Each row is a point. Two turns around zero, p and q, are shown by what they do to some points. Write where each new point lands after one turn and then the other. Backwards means that the second turn is done in reverse. Each puzzle has new turns, and all numbers are rounded.

Turn p:
.04; .15; .08 -> -.05; .15; .07
.04; -.01; -.63 -> -.11; -.06; -.62
-.19; .06; .28 -> -.12; -.04; .32
.19; .40; .32 -> -.04; .47; .28
-.08; -.60; -.05 -> .31; -.52; -.06
Turn q:
-.14; -.13; -.02 -> -.09; -.10; -.14
.63; .08; -.49 -> .71; .36; -.07
-.32; -.23; .41 -> -.37; -.43; .06
-.27; -.04; -.04 -> -.22; -.01; -.16
.10; .33; .13 -> -.03; .20; .31
Where do these land?
q, then p: .13; -.41; -.10 -> .31; -.09; -.30
q, then p: .07; .22; .66 -> .12; -.20; .66
p, then q: -.24; .12; -.12 -> -.22; -.03; -.19
p, then q backwards: .04; .08; -.44 -> -.28; -.17; -.30

Turn p:
-.26; .22; .07; -.07; -.03; .22 -> -.22; .18; .04; -.08; .07; .29
-.12; -.09; .16; .14; .15; -.48 -> -.29; -.20; .00; -.06; -.11; -.42
-.05; -.16; .12; .25; -.32; .28 -> .03; -.27; .12; .12; -.16; .39
.08; .23; -.27; -.24; -.12; -.06 -> .15; .35; -.23; -.05; -.10; -.01
.59; -.24; .26; -.35; .17; .11 -> .56; .03; .46; -.12; .18; -.24
-.06; -.40; -.55; -.12; -.01; -.20 -> .27; -.24; -.58; -.16; .05; -.14
-.18; .45; .21; .38; .14; .14 -> -.50; .17; .19; .36; .06; .14
Turn q:
-.09; -.30; .27; .15; .00; .12 -> -.14; -.05; .20; .15; .07; .34
-.10; .17; .06; .12; -.35; -.09 -> -.01; .08; .11; .05; -.40; -.05
.53; .09; -.34; -.15; .11; .19 -> .54; .13; -.10; -.20; .31; -.16
-.09; .03; .37; -.01; .33; .14 -> -.37; .19; .09; .00; .29; .09
-.13; .01; -.24; -.09; -.43; -.06 -> .17; -.19; -.03; -.15; -.43; -.01
-.03; -.05; -.09; -.39; -.28; -.39 -> .03; -.44; .12; -.17; -.22; -.33
-.26; -.01; .38; .44; .41; -.35 -> -.55; .09; -.05; .60; .12; -.04
.17; .06; -.42; -.07; .20; .45 -> .35; .18; -.36; -.29; .25; .16
Where do these land?
q, then p: -.22; .18; .08; -.10; .27; .17 -> -.19; .21; -.23; -.17; .18; .08
q, then p: -.15; -.49; -.07; -.01; .01; .25 -> .24; -.19; .09; -.01; .37; .31
p, then q: .69; .28; .16; -.06; -.06; -.75 -> .05; -.04; .41; .44; -.55; -.69
p, then q: -.20; -.34; -.60; .07; -.04; .00 -> .48; -.27; -.42; -.03; .17; .13
q, then p: -.32; .01; -.01; -.03; -.17; -.04 -> .03; -.09; -.12; -.17; -.16; .24
p, then q: .07; .19; .21; .08; -.05; .48 -> -.15; .45; .14; -.02; .12; .26
p, then q: -.02; .17; .13; .24; .10; -.27 -> -.22; -.09; -.04; .22; -.28; -.01
q, then p: .15; .01; .11; -.20; -.06; .17 -> .04; .14; .22; -.16; .08; -.07
